Rows are points. To make a cloud, some directions were put in groups of two or more. Within a group, all points are equally far from the middle, so they leave a hole (a ring in 2 directions, a hollow ball in 3). The other directions are filled evenly. Then the cloud was stretched, turned, moved and blurred a little. Count the holes, and give their numbers of directions, smallest first.

Cloud, 22 rows:
[[-0.62 -0.06  0.28]
 [ 0.15 -0.27  0.22]
 [-0.39 -0.32 -0.26]
 [ 0.13  0.44  0.28]
 [-0.44 -0.14 -0.58]
 [ 0.31  0.25 -0.59]
 [-0.29 -0.38 -0.15]
 [-0.08  0.35 -0.47]
 [ 0.23  0.30  0.47]
 [ 0.21 -0.23  0.19]
 [-0.43 -0.27 -0.35]
 [-0.43  0.20 -0.34]
 [ 0.25 -0.07  0.36]
 [-0.33 -0.31  0.26]
 [ 0.03  0.38 -0.36]
 [ 0.25  0.32 -0.02]
 [-0.40 -0.03 -0.70]
 [-0.44  0.17 -0.37]
 [ 0.41  0.00 -0.11]
 [ 0.10 -0.44 -0.18]
 [ 0.06 -0.19  0.54]
 [-0.26  0.54  0.27]]
Holes: 1 (2)

Cloud, 27 rows:
[[-0.12 -0.69 -0.06  0.20]
 [ 0.02  0.20 -0.51 -0.66]
 [-0.45 -0.30 -0.32 -0.23]
 [ 0.20 -0.14 -0.61  0.04]
 [-0.11  0.03 -0.41 -0.58]
 [-0.21 -0.40 -0.17 -0.20]
 [-0.14  0.13 -0.32 -0.25]
 [ 0.17 -0.50 -0.33  0.00]
 [-0.23  0.52  0.45 -0.04]
 [ 0.13  0.36 -0.20 -0.21]
 [-0.57 -0.13 -0.22 -0.67]
 [-0.11  0.33 -0.58 -0.36]
 [ 0.14 -0.41 -0.46 -0.32]
 [ 0.08  0.19 -0.01 -0.38]
 [ 0.11 -0.28  0.23  0.13]
 [-0.29  0.19 -0.62 -0.69]
 [-0.12 -0.10  0.33  0.44]
 [-0.74 -0.01  0.16 -0.23]
 [ 0.13 -0.41  0.11  0.00]
 [-0.01 -0.34 -0.62 -0.14]
 [-0.74  0.21  0.02 -0.12]
 [ 0.48  0.03  0.18  0.35]
 [-0.16  0.31 -0.49 -0.42]
 [ 0.01  0.36 -0.30  0.19]
 [-0.16  0.04  0.12 -0.14]
 [ 0.21  0.26 -0.41 -0.10]
 [-0.08  0.38 -0.49 -0.20]]
Holes: 0

Cloud:
[[-0.11 -0.18 -0.21 -0.74 -0.52 -0.36]
 [-0.54  0.17 -0.12 -0.10  0.17 -0.08]
 [-0.03 -0.31 -0.02  0.27  0.44 -0.02]
 [ 0.21 -0.42 -0.22  0.16 -0.03  0.38]
 [-0.02  0.42  0.33 -0.37  0.18  0.00]
 [ 0.31 -0.23 -0.03  0.26  0.32  0.22]
 [-0.19  0.32  0.12 -0.24 -0.92 -0.21]
 [-0.25 -0.39 -0.02 -0.28 -0.72 -0.46]
 [ 0.50  0.24  0.05 -0.23 -0.53  0.21]
 [-0.22  0.07 -0.03 -0.36 -0.26  0.47]
 [ 0.14 -0.24  0.18  0.56 -0.54  0.23]
 [-0.63 -0.29 -0.09 -0.09 -0.42  0.08]
 [-0.08  0.02 -0.39  0.43 -0.51  0.28]
 [ 0.33 -0.27  0.11 -0.22  0.29 -0.02]
 [ 0.19  0.51 -0.19 -0.02 -0.53 -0.46]
 [ 0.50  0.19  0.54  0.17 -0.43 -0.04]
 [-0.57  0.21  0.30  0.07 -0.41 -0.41]
 [-0.01 -0.31  0.76 -0.37 -0.41 -0.15]
 [-0.26 -0.30  0.39  0.24 -0.08 -0.53]
 [ 0.30  0.04 -0.28  0.14  0.35 -0.12]
 [-0.03 -0.36 -0.26 -0.63 -0.21  0.11]
 [ 0.16  0.52 -0.39  0.11  0.10 -0.06]
 [-0.22  0.22  0.54 -0.32 -0.22 -0.53]
 [-0.17  0.52  0.07 -0.28 -0.65 -0.44]
 [ 0.46  0.20 -0.22 -0.25 -0.55  0.17]
 [ 0.21 -0.01 -0.77 -0.07 -0.28  0.10]
 [ 0.40  0.01  0.06 -0.05 -0.01 -0.50]
 [ 0.26  0.06  0.57  0.61 -0.31 -0.05]
 [ 0.12  0.27  0.43 -0.41 -0.03  0.33]
 [ 0.54 -0.01 -0.07  0.01 -0.04  0.34]
 [ 0.06 -0.19  0.27  0.48 -0.14 -0.50]
 [-0.40 -0.40  0.53  0.04 -0.27  0.27]
 [-0.14 -0.55 -0.43  0.11 -0.24  0.18]
 [ 0.02 -0.42  0.23 -0.53 -0.63 -0.22]
 [ 0.32  0.09 -0.05  0.20 -0.08  0.54]
 [ 0.10  0.32 -0.62 -0.09 -0.37  0.23]
 [-0.41  0.03  0.65  0.25  0.08  0.16]
 [-0.38 -0.32  0.70  0.13 -0.11  0.21]
 [-0.24  0.31 -0.51  0.38 -0.31  0.09]
 [-0.29  0.15  0.38 -0.01  0.31  0.23]
 [-0.32 -0.16 -0.42 -0.61 -0.20  0.04]
 [-0.32 -0.48 -0.42  0.25 -0.39 -0.16]
 [-0.25  0.45 -0.45 -0.33 -0.26  0.09]
 [ 0.21 -0.19 -0.06  0.18 -0.85 -0.17]
 [ 0.32 -0.16 -0.03 -0.10  0.36 -0.12]
 [ 0.51  0.40  0.31 -0.08 -0.09  0.14]
 [ 0.06 -0.40  0.16  0.50  0.25  0.13]]
Holes: 3 (2, 2, 2)
